Every row gives one point. A path goes straight from each point to the next, and from the last back to the first. The post is the endless flat space through its rows: a point in 2 columns, a line in 3, a plane in 4, and so on, so that a path can go around it. Count how often the path circles the post. Going back the other way cancels.

Post:
0.001; -0.032
Path, 17 rows:
0.013; -0.011
-0.020; 0.008
-0.046; -0.042
-0.018; -0.073
0.028; -0.069
0.021; -0.039
0.002; -0.059
-0.048; -0.081
-0.038; -0.013
-0.014; 0.028
0.004; 0.007
-0.040; -0.011
-0.047; -0.052
-0.042; -0.022
-0.009; -0.013
0.019; 0.003
0.033; -0.020
Times around: 0

Post (8 x 9):
-0.008; 0.042; -0.038; -0.004; -0.054; -0.007; -0.017; -0.023; -0.055
-0.011; -0.019; 0.026; -0.033; 0.013; -0.029; -0.003; -0.032; 0.033
-0.012; 0.030; -0.009; 0.047; 0.045; 0.077; -0.023; -0.006; -0.008
0.035; 0.030; -0.042; 0.004; -0.051; -0.062; 0.071; 0.099; -0.110
-0.027; 0.005; 0.007; -0.080; -0.055; 0.035; 0.012; 0.027; 0.031
0.054; -0.011; 0.053; 0.016; -0.022; -0.026; -0.061; 0.003; -0.045
-0.033; 0.002; 0.047; -0.051; -0.037; 0.038; 0.066; -0.040; 0.052
0.018; -0.007; -0.002; 0.078; -0.017; -0.019; 0.045; 0.065; 0.033
Path (22 x 9):
-0.007; 0.021; 0.015; -0.016; -0.105; -0.069; 0.044; -0.020; 0.012
-0.076; 0.006; -0.009; 0.021; -0.026; 0.014; -0.026; 0.073; 0.048
-0.026; -0.028; -0.029; 0.084; -0.075; -0.025; -0.047; -0.043; -0.030
0.008; -0.036; -0.026; -0.047; 0.000; -0.054; 0.021; 0.018; 0.021
0.009; 0.035; -0.011; 0.028; -0.038; 0.028; 0.043; -0.024; -0.015
0.045; 0.028; 0.031; 0.028; -0.048; -0.038; -0.034; 0.028; -0.008
-0.025; 0.022; 0.029; -0.049; -0.048; 0.018; -0.012; -0.008; 0.013
-0.015; 0.023; 0.042; -0.008; -0.034; -0.030; 0.020; -0.031; -0.018
0.036; 0.056; 0.035; -0.012; -0.036; -0.016; 0.040; 0.011; -0.027
-0.002; 0.040; -0.003; 0.013; 0.042; -0.016; 0.071; -0.048; 0.037
-0.011; 0.077; 0.015; 0.000; -0.029; 0.016; 0.022; -0.002; -0.024
-0.043; 0.021; -0.032; 0.004; -0.030; -0.018; 0.056; 0.018; -0.006
-0.040; -0.035; 0.007; -0.013; 0.015; 0.027; 0.030; 0.014; -0.068
-0.010; 0.007; -0.033; -0.011; -0.056; 0.015; 0.052; -0.028; -0.014
0.052; 0.023; -0.001; 0.050; -0.027; 0.034; 0.041; -0.014; 0.029
0.046; 0.018; 0.014; -0.002; -0.020; -0.019; -0.051; 0.017; 0.018
-0.016; 0.062; -0.028; 0.017; -0.024; -0.033; 0.025; 0.015; -0.032
-0.039; 0.014; 0.047; 0.012; -0.024; -0.006; 0.023; -0.017; -0.025
-0.005; -0.022; 0.014; -0.012; -0.030; 0.006; 0.003; 0.018; -0.028
0.016; -0.005; 0.002; -0.009; 0.040; 0.008; 0.050; 0.021; -0.049
0.023; 0.020; -0.007; -0.006; -0.060; 0.042; -0.004; 0.006; 0.016
0.050; 0.022; 0.032; 0.040; 0.001; -0.016; 0.015; 0.050; 0.055
Times around: 3

Post (17 x 18):
0.045; 0.034; 0.001; -0.046; 0.022; -0.067; 0.001; -0.092; 0.055; 0.028; -0.064; -0.048; 0.057; -0.058; -0.031; 0.008; -0.091; -0.026
-0.034; 0.020; -0.027; -0.033; -0.047; 0.002; 0.000; 0.034; 0.023; -0.064; 0.002; 0.025; -0.079; 0.007; 0.010; -0.044; 0.048; 0.016
-0.019; -0.014; 0.052; 0.036; 0.002; -0.013; -0.010; 0.037; -0.002; 0.009; 0.031; -0.023; -0.026; 0.049; -0.049; -0.015; 0.029; 0.050
-0.013; 0.022; 0.023; 0.038; -0.020; 0.009; 0.038; 0.002; 0.015; -0.075; -0.031; -0.006; -0.036; -0.006; -0.056; 0.041; 0.019; -0.004
-0.021; 0.040; 0.000; -0.015; -0.015; 0.074; -0.006; 0.007; 0.026; -0.016; -0.053; 0.107; -0.036; 0.024; -0.009; 0.002; 0.069; 0.024
0.043; -0.008; -0.020; 0.072; -0.026; -0.096; 0.052; -0.070; 0.082; 0.032; -0.031; -0.003; 0.044; -0.068; -0.022; 0.004; -0.018; -0.055
0.043; -0.021; -0.014; 0.046; -0.059; -0.050; 0.052; -0.032; 0.054; -0.005; -0.025; 0.018; 0.022; 0.018; -0.040; 0.013; -0.080; 0.017
0.034; 0.013; -0.001; 0.093; -0.040; -0.070; 0.041; -0.108; -0.014; 0.011; -0.028; 0.013; -0.013; -0.016; 0.018; 0.022; -0.038; 0.015
0.029; 0.054; -0.015; -0.133; 0.012; 0.069; 0.067; 0.012; -0.012; 0.004; -0.029; 0.022; 0.081; -0.083; 0.004; 0.007; 0.029; 0.057
-0.035; -0.012; -0.010; 0.011; 0.031; -0.026; -0.023; 0.014; 0.005; -0.082; 0.051; 0.063; -0.038; 0.034; -0.054; 0.019; 0.051; 0.033
-0.009; 0.020; 0.006; 0.021; -0.007; 0.025; -0.013; 0.018; 0.031; -0.076; 0.018; 0.012; 0.015; 0.049; 0.041; -0.001; 0.031; -0.005
0.005; -0.014; -0.003; -0.033; 0.007; 0.001; -0.015; -0.020; 0.000; -0.028; -0.068; -0.016; 0.086; -0.104; -0.048; -0.064; -0.038; -0.003
-0.004; 0.030; -0.023; -0.058; 0.026; 0.080; 0.045; 0.033; -0.045; -0.013; -0.011; 0.079; -0.033; -0.013; 0.014; -0.012; 0.015; -0.043
-0.050; -0.001; 0.061; 0.042; -0.009; -0.010; 0.003; 0.012; 0.060; -0.046; 0.040; 0.037; -0.043; -0.010; -0.001; -0.007; -0.027; 0.025
0.034; 0.031; 0.014; -0.077; -0.024; -0.053; -0.023; 0.018; -0.022; 0.035; -0.068; -0.009; 0.105; -0.109; -0.020; 0.033; -0.061; -0.009
-0.010; -0.035; -0.005; 0.043; -0.025; 0.029; -0.080; 0.000; 0.030; -0.032; 0.072; -0.024; -0.047; -0.001; -0.055; 0.041; -0.001; 0.025
-0.039; -0.002; -0.044; 0.034; 0.039; 0.032; -0.002; 0.062; 0.021; -0.046; -0.028; 0.027; -0.065; 0.005; 0.023; 0.013; 0.019; 0.042
Path:
-0.006; 0.033; -0.020; -0.021; 0.045; -0.008; 0.065; -0.025; -0.037; -0.023; -0.001; 0.020; 0.038; -0.074; -0.046; 0.006; -0.047; -0.012
-0.015; 0.012; 0.002; 0.002; 0.016; -0.024; -0.038; 0.003; 0.034; -0.026; 0.025; 0.011; -0.039; 0.018; -0.010; -0.040; -0.040; 0.000
0.030; 0.041; -0.004; -0.032; 0.001; 0.016; 0.020; 0.036; 0.052; -0.035; -0.054; 0.002; 0.043; -0.014; 0.024; 0.034; -0.044; 0.009
0.014; 0.030; 0.015; -0.046; -0.012; -0.035; 0.029; 0.045; 0.058; -0.022; -0.097; -0.047; -0.049; -0.043; -0.027; 0.025; 0.008; -0.032
-0.004; -0.016; 0.006; -0.012; 0.026; 0.002; 0.030; 0.008; 0.078; -0.005; -0.014; -0.004; -0.005; 0.029; -0.028; 0.044; -0.001; -0.022
-0.060; 0.007; 0.041; 0.023; -0.059; -0.015; -0.002; -0.010; 0.000; -0.053; 0.010; 0.009; -0.030; -0.064; -0.008; -0.023; -0.017; -0.007
0.006; 0.023; 0.022; 0.046; -0.021; 0.043; -0.004; -0.039; 0.028; 0.000; -0.012; -0.004; 0.053; -0.011; -0.014; -0.028; -0.041; 0.017
-0.007; 0.035; 0.022; 0.013; 0.013; 0.020; 0.008; 0.048; -0.002; 0.003; -0.005; 0.012; -0.020; -0.008; -0.028; -0.010; -0.007; 0.004
-0.023; 0.023; -0.008; 0.017; -0.044; 0.008; -0.015; -0.020; 0.004; -0.018; -0.033; -0.008; -0.035; -0.058; -0.027; -0.011; -0.036; 0.012
-0.036; 0.075; -0.033; -0.009; 0.006; -0.001; 0.005; 0.006; -0.001; -0.049; -0.033; 0.025; -0.022; 0.027; -0.014; 0.018; 0.023; -0.003
0.006; 0.034; -0.038; 0.029; -0.038; 0.018; 0.008; 0.016; 0.017; -0.076; -0.061; -0.021; 0.002; -0.060; -0.075; -0.037; 0.005; 0.029
0.062; 0.029; -0.028; 0.016; 0.022; -0.025; 0.029; -0.014; 0.032; -0.031; -0.041; -0.012; 0.013; -0.037; -0.020; 0.002; -0.007; 0.013
0.018; -0.019; 0.021; -0.017; -0.012; 0.065; 0.047; 0.019; 0.074; -0.073; -0.027; 0.016; 0.007; -0.037; -0.044; -0.007; 0.041; 0.018
-0.009; -0.002; -0.007; -0.016; 0.013; 0.020; -0.019; -0.023; -0.051; -0.058; 0.001; -0.011; -0.030; -0.002; -0.011; 0.036; 0.064; -0.027
-0.025; -0.014; -0.063; -0.009; -0.055; -0.043; -0.008; 0.037; 0.025; 0.008; -0.023; 0.046; -0.017; -0.038; -0.011; 0.004; 0.017; 0.022
-0.016; 0.024; -0.021; 0.034; -0.030; -0.046; 0.058; -0.027; 0.039; 0.022; -0.004; 0.000; 0.054; -0.022; -0.027; 0.003; -0.036; -0.001
0.007; 0.035; -0.014; 0.039; -0.043; -0.011; -0.009; -0.004; 0.030; -0.024; 0.008; 0.058; 0.012; -0.044; -0.076; -0.015; 0.002; -0.010
0.049; 0.023; 0.001; 0.024; -0.003; -0.051; 0.043; 0.007; 0.025; -0.008; 0.007; -0.010; -0.008; -0.054; -0.033; -0.002; 0.035; 0.003
0.023; 0.004; 0.065; -0.003; 0.008; -0.024; 0.019; 0.060; 0.024; -0.015; -0.022; 0.046; 0.032; -0.021; 0.020; 0.027; 0.012; 0.001
0.039; -0.010; 0.038; -0.001; 0.025; -0.029; 0.029; 0.048; 0.045; 0.030; -0.007; 0.070; 0.017; 0.002; 0.000; 0.040; 0.000; 0.021
0.020; 0.027; -0.005; 0.049; 0.022; -0.001; -0.007; -0.027; 0.048; -0.054; -0.016; -0.005; 0.010; -0.096; -0.003; 0.004; -0.024; 0.045
0.025; 0.060; -0.015; 0.010; 0.007; -0.008; -0.018; -0.010; 0.053; -0.001; 0.018; -0.001; 0.012; -0.020; 0.016; 0.015; -0.060; -0.009
0.013; 0.033; -0.024; -0.011; -0.031; -0.024; 0.009; -0.069; -0.012; -0.003; -0.001; 0.020; -0.002; 0.000; -0.005; -0.059; 0.035; 0.008
0.025; 0.038; 0.034; 0.035; -0.072; 0.050; -0.028; -0.035; 0.030; 0.001; -0.031; 0.027; 0.003; -0.076; -0.022; -0.026; -0.071; -0.002
0.019; -0.012; 0.031; -0.022; -0.017; 0.000; -0.019; 0.066; 0.014; -0.024; -0.043; 0.022; 0.010; -0.054; -0.029; 0.014; -0.011; 0.086
0.002; -0.005; -0.012; -0.023; 0.011; -0.055; -0.009; -0.011; -0.002; -0.053; -0.037; 0.014; 0.017; -0.058; -0.053; 0.024; 0.029; -0.019
-0.029; -0.014; -0.027; -0.062; -0.022; -0.016; 0.029; 0.057; -0.044; -0.045; -0.030; 0.079; 0.007; -0.008; 0.017; -0.036; 0.016; -0.010
-0.039; 0.033; 0.008; 0.040; 0.001; -0.007; 0.042; -0.029; 0.023; -0.005; -0.025; 0.038; 0.024; 0.037; -0.004; 0.039; 0.044; -0.041
Times around: 3
